Each row of a before or after table is a point. The points were changed in one or more steps. Then noise was added and the rows were shuffled. The steps act on columns, c1 being the first. Name the steps. A step turns or swaps two columns, mirrors them in a line or flattens them onto one, adds a multiple of one to another, or multiplies or shifts one. Angles are multiples of 10 degrees, from the lower column toward the higher: turns from -170 to 170, lines from 10 to 170 but not 90. Use the fewest steps. Two steps may share a column if one is a turn and the other turns, adds or multiplies; they go together, in the order done. Otherwise the lowest column goes first.
In the rows, 128 means zero.

Before, 13 rows:
[[ 93 137 148]
 [ 97 116 133]
 [123 137 125]
 [115 135 110]
 [126 120 146]
 [132 122 119]
 [103 147 136]
 [ 88 153 150]
 [112 131 106]
 [ 91 125 140]
 [137 125  96]
 [114 124 127]
 [147 117 120]]
After:
[[ 33 117 131]
 [123 108 119]
 [186 126 141]
 [ 16 120 122]
 [ 80 143 141]
 [ 24 122 107]
 [115 135 127]
 [ 90 146 135]
 [  9 129  93]
 [141 129 139]
 [ 86 125 130]
 [ 54 137 109]
 [158 147 160]]
Steps: multiply c1 by 3; mirror c2 and c3 in the line at 160 degrees

Before (11 x 8):
[[158 154 125 106 131  95 146  86]
 [134 154 126 160 122 104  97  85]
 [110 127 136 132 125 106 161 130]
 [126 157 131 100 138  99  85  86]
 [158  68 134 185 110  93 146 249]
 [114 121 119 122 114  89  91 126]
 [147 105 145 109 110 146 134 121]
 [121 121 127 122 101 108 144  85]
 [125 149 181 133 131  95 146  95]
 [110 160 142 104  20  87  91 115]
 [122 168 109 118 124 133 104 120]]
After:
[[135 155 126 128 159 111 127 175]
 [122 167 109 127 152 130 127 142]
 [158  69 134 128 113 238 149  72]
 [125 149 181 128 110  89 128 133]
 [111 160 142 128 184 135 227 157]
 [110 127 135 128  97 138 137 138]
 [114 122 120 128 167 157 136 166]
 [127 158 131 128 169 114 111 176]
 [120 121 127 129 117 109 159 172]
 [159 154 126 129 110 118 128 182]
 [147 104 145 128 125 101 146 106]]
Steps: add 1 times c3 to c6; turn c6 and c8 by -130 degrees; multiply c4 by 0; mirror c5 and c7 in the line at 130 degrees

Before (9 x 12):
[[163 145  91 151 106 160  87  81 132 152 132 151]
 [156 163  84 102 109 118 152 110  64 159 126 150]
 [168 175 129 119 148 150 153 130 129 135 119 107]
 [  7 129  82 139 124 141 100  94 105 147 126 132]
 [132  68 123 103 115 119 112 123 131 167 117 148]
 [164 168  83 135  97 114 140 133 110 121 170 131]
 [161 159  96 121  87 128 121 133 138 167 132 137]
 [138 141  88 108 106 128 135 140 130 120 117 155]
 [134 135  88 132 102 150  90 148 123 108 117  58]]
After:
[[152 141 168 104 152 126 130 141 134 134 118 138]
 [154  66 144 110 125 155 120 122 131 101 119 131]
 [ 76 131 155  87 164 123 115  96 103 104 126  25]
 [124 134 170 197 150  99 113 149 123 135 117 110]
 [132 167 176 139 153 136 134 133 110 143 170 163]
 [162 163 167 115 159 153 138 112  61 106 126 155]
 [151 175 107 159 139 112 139 130 131 110 120 153]
 [146 157 181 125 134 145 124 133 137  96 134 159]
 [120 147 166 120 150 112 113  83 134  94 134 175]]
Steps: turn c1 and c4 by 70 degrees; turn c4 and c12 by 70 degrees; mirror c3 and c5 in the line at 120 degrees; turn c6 and c10 by -150 degrees; multiply c7 by 0.4
